Every row gives one point. Examples show where two turns around zero, p and q, send a point. Write where each new point lands after one turn and then the other. Backwards means that the second turn is done in reverse. Each puzzle has new turns, and all numbers are rounded.

Turn p:
[-14.4   2.7  10.2] => [-15.6  -4.0  -7.7]
[ 23.2 -18.7  -2.5] => [16.8 23.7  6.9]
[ 8.5 20.7  5.9] => [ 11.4 -12.0 -16.2]
[-10.7  22.8   7.5] => [ -6.0 -20.5 -15.3]
[ 15.2  11.2 -10.1] => [20.1 -7.4  1.0]
[-21.8 -38.7 -10.9] => [-26.7  20.2  31.2]
Turn q:
[-3.2 -9.3  8.9] => [-6.4  8.5  7.9]
[-19.5 -31.3 -10.9] => [12.7 36.1  3.9]
[ 6.3 32.6 13.5] => [ -5.3 -34.7   7.4]
[ 25.5 -10.5  -9.7] => [-13.1   5.6 -25.5]
[-15.6  28.1   2.2] => [ 16.1 -23.8  14.5]
[ 6.5 -9.7 -4.0] => [-4.1  8.4 -8.1]
Where do these land?
p, then q: [-19.5 -15.8 -13.6] => [-3.6  0.3 28.3]
p, then q: [16.6 -9.8 -7.9] => [-13.1 -15.8  -3.6]
q, then p: [23.1  9.9 27.4] => [-35.3   4.7  10.7]
p, then q: [-20.2  15.8  -6.0] => [ 1.3 25.1  7.8]

Turn p:
[  4.4 -24.2  -3.9  16.1  13.4  -5.0] => [  9.5 -17.2 -11.0   2.1  16.0  17.7]
[-17.9  24.6   5.3  -4.5   2.9  37.0] => [ -1.2  40.8   0.6  18.8   4.9 -17.5]
[-19.2  15.3 -10.9 -15.3  -5.7 -26.9] => [ 12.5  -1.6  11.7  -1.9 -37.6  -0.6]
[ -3.4  -5.1  10.7 -10.8 -16.0   5.2] => [-21.0   2.3  -4.0   4.2  -8.2  -1.7]
[ -4.2  20.5 -40.2  -7.1  -5.5 -25.7] => [ 30.7 -18.1  14.4  -3.2 -28.3 -22.5]
[ 17.7 -16.5  16.1  -4.3  11.0  12.8] => [-18.0  -2.3   5.8   2.4  25.1  12.1]
[10.1  6.4 10.9 15.3 11.2  5.6] => [  4.0  10.5  -1.6 -12.8  18.6   3.9]
[ 12.4 -21.1  12.0  10.6 -11.2  -2.9] => [-16.4 -14.4 -16.0  -9.6   9.5   8.7]
Turn q:
[-5.3  6.3  0.2 17.9  5.4  8.6] => [-4.3  7.8 15.8 11.1 -4.4 -4.6]
[ 13.9  10.4 -14.8   1.5  -4.2 -29.7] => [  9.4  -6.9   7.4 -24.9  18.8 -16.2]
[ 7.5  4.8  0.2 -9.9  8.4 18.1] => [-11.3   4.5  -0.6   5.2   7.2  18.6]
[14.9  4.1 11.8  1.5  9.6 18.4] => [-19.0  -6.0   5.3  13.9   6.8  12.1]
[ -3.7  19.4   5.2  -3.0  -8.3 -33.2] => [  5.5 -14.0  10.6 -32.6  -7.3 -11.8]
[ -5.6  20.4   6.5   3.1 -12.8  17.9] => [  4.4  -3.1  20.7   5.5 -10.4  19.7]
[-13.9  14.9  -0.3  -3.0  10.0  -3.9] => [ -7.0  11.1   8.3 -13.7 -10.4   1.8]
[-7.1 -4.5 -9.6 -3.0 -3.6 13.5] => [ 8.4 11.5 -3.5  8.1 -0.8  9.2]
[ -0.7 -75.9   0.7  -5.0  -4.3  -9.7] => [ 13.8  -4.7 -63.9  27.4   0.6 -29.1]
Where do these land?
q, then p backwards: [-0.3 -6.1  4.2 -9.4 -8.6 16.7] => [-14.3 -15.0   1.3   2.2   6.9  -3.6]
q, then p backwards: [-54.5   4.0  10.3  -9.4  17.5 -13.1] => [-27.0  33.1  19.0  -4.7 -32.0 -20.7]
p, then q: [ -5.3  -5.1  -3.3  -3.7  -1.6 -13.8] => [ 9.4 -6.0 -5.4 10.1  0.7  4.0]
q, then p backwards: [  5.3 -11.3  -6.8  26.8 -29.4  -1.3] => [ -2.3   2.8 -39.2  -1.9  14.5   5.2]
q, then p: [ 10.2  31.5   9.5   3.1 -27.1 -10.2] => [-37.2  -5.4   3.1   5.1  13.7  20.1]
q, then p backwards: [12.6 -2.2  4.8 -0.2 18.9 19.5] => [ -0.5 -16.5  15.4 -10.8   0.8  17.2]
q, then p: [17.1 -3.4 10.5 -9.3 16.0  3.0] => [13.5  4.0 -6.1 21.0 -4.4  8.4]
q, then p: [ 15.0  -7.6 -29.3   2.0  14.2  -0.9] => [25.4 10.5 21.9 -5.2  5.6  7.4]
